Each row of a before or after table is a point. One or more steps were done to the points. Then noise was added and the rows were shuffled. The steps act on columns, c1 being the first. What was done? A step turns or swaps two columns, mirrors them in a line or flattens them onto one, adds a multiple of one to another, or multiplies or shifts one. Angles are multiples of 10 degrees, from the lower column toward the higher: turns from -170 to 170, lines from 10 to 170 but not 90. Use the fewest steps. Two steps may share a column if one is a turn and the other turns, adds or multiplies; they go together, in the order done. Otherwise the lowest column goes first.

Before (11 x 2):
[[ 58  16]
 [-47 -11]
 [-16 -25]
 [-72  51]
 [ 67  46]
 [ -4 -63]
 [-41 -42]
 [-58 -40]
 [  1 -40]
 [-47  21]
 [  2 -25]]
After:
[[ 50   5]
 [-21  34]
 [-35 -74]
 [  3  30]
 [-14  20]
 [ 32  63]
 [ 34  36]
 [-28  58]
 [ 86  -9]
 [ 14  58]
 [-44 -42]]
Steps: turn c1 and c2 by -150 degrees

Before:
[[-39 -16  67   3]
 [ -1   7 -55 -35]
 [ 17 -55  56  16]
 [-10 -32  34  22]
 [ 24  48 -42  12]
 [-40 -46  47  90]
 [-58  -6  20  45]
 [  1  71 -46  -5]
 [ 32  42 -34  13]
 [ 43  55 -58  18]
 [ -2  57  -9  43]
 [-20  47 -31  51]]
After (12 x 4):
[[-25  43  17   9]
 [-24  77 -23 -28]
 [-50 -51 -24  15]
 [-73  17  -2 -10]
 [  6 -59 -23  27]
 [ 13 -53 -13  28]
 [-32 -36 -42  20]
 [ 26 -50  16 -23]
 [-95  69  20  27]
 [  2 -84 -36   1]
 [ -4  82  28  24]
 [ 17 -72 -14  43]]
Steps: turn c1 and c4 by 50 degrees; turn c2 and c3 by -120 degrees

Before (8 x 9):
[[ 15  -7 -27  27  -9  27 -16   9 -23]
 [ 18  21 -21 -19  30   5 -19   5  12]
 [ 13 -15   5 -42 -18 -41  18 -10  11]
 [  1  -1  -8 -18  -8   4  21  13   0]
 [ 10 -23   6 -10  -5  -8   6  15   1]
 [ 21  22  -3 -18   4 -12   9  43 -19]
 [-32  19  -8   9 -13   1  -3  11  22]
 [  0 -29 -26  13 -19  -7  11   5  12]]
After, 8 rows:
[[ -3  -9  -4 -35  -8   6  22  13  -8]
 [-19   8  -7 -86 -19 -43  19  -9  95]
 [-13 -12  24 -35   4 -32   9  44  15]
 [-17 -23  -9  54 -10  13 -18   8 -70]
 [-15  13 -14 -21  -5 -10   7  15  19]
 [ -9 -15 -31  26 -20   2  11   6  20]
 [-10 -28  18 -38  30  16 -17   2  -5]
 [ 38  -9   5  17 -13  20  -3  14   9]]
Steps: turn c1 and c2 by -160 degrees; turn c2 and c3 by -70 degrees; multiply c4 by 2; multiply c6 by 2.5; turn c6 and c9 by -60 degrees

Before:
[[ 31 -44 -37  25 -13 -12 -22   2 -31 -21  25 -21]
 [ 38 -21 -11  -2 -29  -7  10 -13  58  18   8   3]
 [ 49  38   1  -5 -13  31  -4   3   4  36   5  40]
 [ 34 -16 -54   3 -26   3   5 -19  -8 -19  -5 -25]
 [  4 -36 -22  41 -37   2 -23 -22 -17 -24  -2 -34]
 [-18 -39  26  -9  36  31  -8  11 -15 -25 -28  24]
 [  0  23 -22   2  -1  11  12   8   2  32  17  11]
 [ 42 -44  -5  31  -3  23  33 -30  46  -4  12 -25]
 [ 15  35  21 -26 -16  28  18  53 -18  23  -2   4]
 [ 34  12 -15   9   2  19  -4  25  29  29 -13 -12]
 [ 13  29   6 -42  -2  43 -22  22 -16  31  16  -8]]
After (11 x 12):
[[ 53 -22 -12  -6 -21   5  29  16  59   9  -7   2]
 [ 79 -44 -37 -13 -23 -26 -16 -40 -32 -26  14 -20]
 [  9 -38  25   1  26 -30 -34  27 -16  -8   3  23]
 [-51  34  23  40  -4  63  32 -34 -20  18 -11   3]
 [ -5  12 -15   5   0  48  -5 -45  31  26 -16 -13]
 [-58  29   7  51 -12  67 -24 -17 -13  16 -10  -8]
 [-35  36   0 -13 -13  94   5  57   4  27 -15  39]
 [ 37 -14 -55   2 -23  12  21 -17  -6 -13   6 -24]
 [ 41 -37 -23 -31 -44 -32  -3 -40 -17 -15  11 -34]
 [ 60 -44  -4 -26  15   4  39 -16  47  -6   5 -25]
 [-36  22 -21  -4   5  30  15   6   2  18 -10   8]]
Steps: add 1.5 times c2 to c6; turn c1 and c6 by 50 degrees; add -1.5 times c12 to c8; turn c4 and c8 by -160 degrees; turn c5 and c7 by -30 degrees; multiply c7 by 1.3; flatten c10 and c11 onto the line at 150 degrees
